Every row gives one point. Two turns around zero, p and q, are shown by what they do to some points. Write where each new point lands after one turn and then the other. Backwards means that the second turn is done in reverse. Each puzzle has new turns, and all numbers are rounded.

Turn p:
[-1.75  1.38  0.20] -> [-2.05  0.88  0.23]
[ 1.93 -2.17 -2.76] -> [ 2.37 -1.65 -2.78]
[-0.23 -0.81  0.57] -> [ 0.01 -0.83  0.59]
[-0.34  0.78  1.14] -> [-0.51  0.69  1.14]
[ 0.13 -0.21  1.38] -> [ 0.21 -0.13  1.38]
[ 0.26  1.02 -0.53] -> [-0.03  1.04 -0.56]
Turn q:
[-0.13  0.07 -0.07] -> [-0.10  0.01 -0.13]
[ 1.00 -2.79 -0.04] -> [ 1.37 -2.26  1.34]
[-1.98  1.74  0.76] -> [-2.37  1.24 -0.62]
[-1.25  1.62 -1.66] -> [-0.74  0.62 -2.45]
[1.59 0.10 0.63] -> [1.18 0.74 1.00]
[ 0.77 -0.73  0.37] -> [ 0.67 -0.33  0.84]
Where do these land?
p, then q: [-1.15 -1.34  0.44] -> [-0.62 -1.51  0.81]
q, then p: [ 0.45  2.08 -2.55] -> [ 0.64  1.43 -2.93]
q, then p backwards: [-0.58  0.81  0.26] -> [-0.55  0.83 -0.27]
q, then p backwards: [0.54 0.35 0.14] -> [0.50 0.40 0.18]
p, then q: [ 0.73 -1.90  1.72] -> [ 0.70 -0.58  2.50]

Turn p:
[ 1.16  1.64  0.42 -1.60] -> [ 1.36  2.16 -0.10 -0.48]
[ 1.44 -0.99  1.16  1.46] -> [-0.85  0.17  1.67  1.74]
[-1.71 -1.60 -0.26 -0.62] -> [ 0.05 -2.03  0.34 -1.31]
[0.10 1.90 0.84 0.70] -> [-1.11  1.81 -0.56 -0.03]
[-0.99 -0.94 -2.16  0.07] -> [ 0.54 -2.10 -1.35  0.09]
Turn q:
[-0.76 -0.02 -0.58  1.67] -> [-1.30  0.00 -0.36  1.37]
[-0.71  1.17  0.82  0.46] -> [-1.06  0.06  1.27 -0.08]
[ 0.92 -1.15 -0.54 -1.92] -> [ 1.85  0.24 -1.15 -1.16]
[ 0.07  0.19 -0.11  1.23] -> [-0.49 -0.32  0.19  1.09]
[-1.11 -0.85 -0.42 -0.41] -> [-0.64  0.36 -1.18 -0.61]
[-0.77 -2.26  0.69  1.16] -> [-1.16 -1.84 -1.67  0.04]
[ 2.36  2.91  0.14 -2.18] -> [ 2.80  1.48  2.89 -0.64]
Where do these land?
p, then q backwards: [2.11 1.12 1.24 0.47] -> [-0.20  2.03 -1.80  0.27]
q, then p backwards: [-1.23  0.29  0.52  0.17] -> [-0.79  0.17  0.90  0.66]
q, then p: [ 1.05 -1.01  2.21 -0.84] -> [ 1.73 -0.87  2.00 -0.04]
p, then q: [ 0.89 -0.90 -2.48  0.64] -> [ 0.40 -0.99 -1.47  2.20]
p, then q backwards: [-0.56  1.30  0.12 -0.93] -> [-0.61 -0.31 -0.50 -1.47]
q, then p: [-2.25 -0.81 -1.61  0.49] -> [-0.42 -0.67 -2.71 -0.76]
